Rows are points. To make a cloud, some directions were put in groups of two or more. Within a group, all points are equally far from the middle, so they leave a hole (a ring in 2 directions, a hollow ball in 3). The other directions are filled evenly. Then the cloud was stretched, turned, moved and blurred a little. Count the holes, and give their numbers of directions, smallest first.

Cloud, 14 rows:
[[ 0.28 -0.22]
 [ 0.22 -0.27]
 [-0.15 -0.32]
 [ 0.03 -0.33]
 [-0.09  0.44]
 [ 0.31  0.28]
 [ 0.10 -0.32]
 [ 0.30  0.29]
 [ 0.26 -0.25]
 [-0.34  0.32]
 [ 0.24 -0.27]
 [ 0.02 -0.34]
 [ 0.34 -0.17]
 [-0.41  0.23]]
Holes: 1 (2)

Cloud:
[[-0.34 -0.29]
 [-0.48 -0.10]
 [ 0.04 -0.29]
 [ 0.06  0.32]
 [-0.43  0.19]
 [-0.04  0.35]
 [ 0.20  0.18]
 [-0.05  0.35]
 [-0.04  0.35]
 [-0.18  0.35]
 [-0.26 -0.32]
 [-0.18 -0.34]
 [-0.41 -0.24]
 [-0.11 -0.34]
 [-0.12  0.36]]
Holes: 1 (2)

Cloud (22 x 3):
[[ 0.17 -0.26 -0.02]
 [ 0.00 -0.22 -0.02]
 [ 0.08  0.36 -0.32]
 [ 0.46  0.45 -0.33]
 [ 0.44 -0.10  0.10]
 [ 0.01  0.37 -0.16]
 [ 0.09  0.22 -0.55]
 [ 0.43  0.37 -0.02]
 [ 0.25  0.45 -0.35]
 [-0.09  0.38  0.16]
 [ 0.19 -0.14 -0.51]
 [ 0.46  0.29  0.06]
 [-0.11  0.16 -0.22]
 [ 0.02 -0.28  0.25]
 [ 0.40  0.31  0.12]
 [-0.23  0.24  0.11]
 [-0.21  0.14  0.00]
 [ 0.15  0.43 -0.07]
 [ 0.11  0.42 -0.06]
 [ 0.29  0.27  0.35]
 [ 0.27 -0.23 -0.28]
 [ 0.26  0.39  0.14]]
Holes: 1 (2)

Cloud (19 x 3):
[[ 0.23 -0.18 -0.05]
 [-0.34 -0.24  0.03]
 [-0.23  0.15 -0.48]
 [ 0.30  0.42 -0.47]
 [ 0.10  0.28 -0.06]
 [-0.37  0.02  0.17]
 [-0.10 -0.63 -0.11]
 [ 0.13  0.31  0.03]
 [-0.25  0.16 -0.47]
 [-0.20 -0.53 -0.31]
 [-0.24  0.26 -0.16]
 [-0.12  0.32  0.30]
 [ 0.39 -0.02 -0.01]
 [ 0.44 -0.29  0.21]
 [-0.27 -0.16  0.23]
 [ 0.02 -0.20  0.27]
 [ 0.18 -0.43 -0.12]
 [ 0.10  0.25 -0.03]
 [-0.20  0.14 -0.52]]
Holes: 0

Cloud, 19 rows:
[[-0.41  0.04  0.43]
 [-0.10  0.06  0.36]
 [ 0.43 -0.39 -0.24]
 [ 0.32 -0.52 -0.10]
 [ 0.18 -0.51 -0.10]
 [-0.34  0.02  0.14]
 [ 0.07 -0.18  0.00]
 [ 0.06 -0.44 -0.35]
 [-0.38  0.21  0.49]
 [ 0.21 -0.02 -0.29]
 [ 0.23  0.18 -0.15]
 [ 0.01 -0.65 -0.06]
 [-0.05 -0.42 -0.22]
 [ 0.30  0.19  0.02]
 [ 0.13 -0.10 -0.36]
 [ 0.05 -0.05 -0.15]
 [ 0.06  0.13 -0.02]
 [-0.11  0.46 -0.01]
 [ 0.24 -0.43 -0.30]]
Holes: 0

Cloud (26 x 4):
[[ 0.49 -0.22  0.14 -0.17]
 [ 0.01  0.13 -0.34 -0.31]
 [-0.27  0.00 -0.31 -0.14]
 [ 0.44  0.10  0.26  0.13]
 [-0.10 -0.25  0.13  0.54]
 [ 0.11 -0.29 -0.19  0.48]
 [-0.28  0.12  0.42  0.09]
 [-0.35 -0.13 -0.27 -0.03]
 [-0.27  0.31  0.02  0.31]
 [-0.16 -0.25  0.43 -0.21]
 [ 0.10  0.23  0.20 -0.32]
 [ 0.26 -0.08  0.14  0.54]
 [-0.20  0.09  0.41 -0.16]
 [-0.32  0.12 -0.29  0.11]
 [-0.37 -0.02  0.19  0.39]
 [ 0.10 -0.40 -0.28  0.26]
 [-0.14  0.07 -0.32 -0.27]
 [ 0.36  0.16  0.16  0.39]
 [ 0.43  0.04  0.28  0.19]
 [ 0.01 -0.26  0.02  0.55]
 [ 0.36 -0.22 -0.40  0.09]
 [ 0.12  0.27 -0.41  0.24]
 [ 0.27  0.19 -0.17  0.47]
 [-0.36 -0.04  0.21  0.39]
 [-0.09 -0.25  0.50  0.20]
 [ 0.32  0.06 -0.43 -0.17]]
Holes: 2 (2, 2)

Cloud (30 x 4):
[[ 0.57 -0.23  0.19 -0.22]
 [ 0.13  0.53  0.37  0.12]
 [-0.32 -0.07 -0.29  0.07]
 [ 0.19  0.32  0.14 -0.61]
 [-0.21 -0.01  0.36 -0.02]
 [-0.12  0.31 -0.28 -0.35]
 [ 0.32  0.46 -0.06 -0.48]
 [ 0.08  0.20 -0.20 -0.17]
 [-0.41  0.21  0.23 -0.10]
 [ 0.22  0.14 -0.10  0.04]
 [ 0.28 -0.43 -0.15  0.08]
 [-0.39  0.29  0.09  0.02]
 [-0.32  0.20  0.07 -0.20]
 [ 0.15  0.28 -0.12  0.14]
 [ 0.02 -0.15 -0.42  0.04]
 [-0.02  0.03 -0.52 -0.39]
 [ 0.20 -0.05  0.00 -0.03]
 [ 0.26  0.10  0.27  0.07]
 [ 0.07  0.25  0.10 -0.60]
 [-0.01 -0.32 -0.23  0.24]
 [-0.36  0.13 -0.30 -0.24]
 [ 0.28 -0.05 -0.08  0.10]
 [-0.42  0.19  0.59 -0.33]
 [ 0.23  0.42  0.02  0.12]
 [-0.16 -0.14  0.67  0.26]
 [-0.13 -0.12  0.63 -0.25]
 [ 0.00  0.19 -0.46  0.15]
 [-0.14  0.12 -0.07 -0.51]
 [-0.04  0.34 -0.46  0.04]
 [ 0.32  0.25 -0.02  0.38]]
Holes: 0
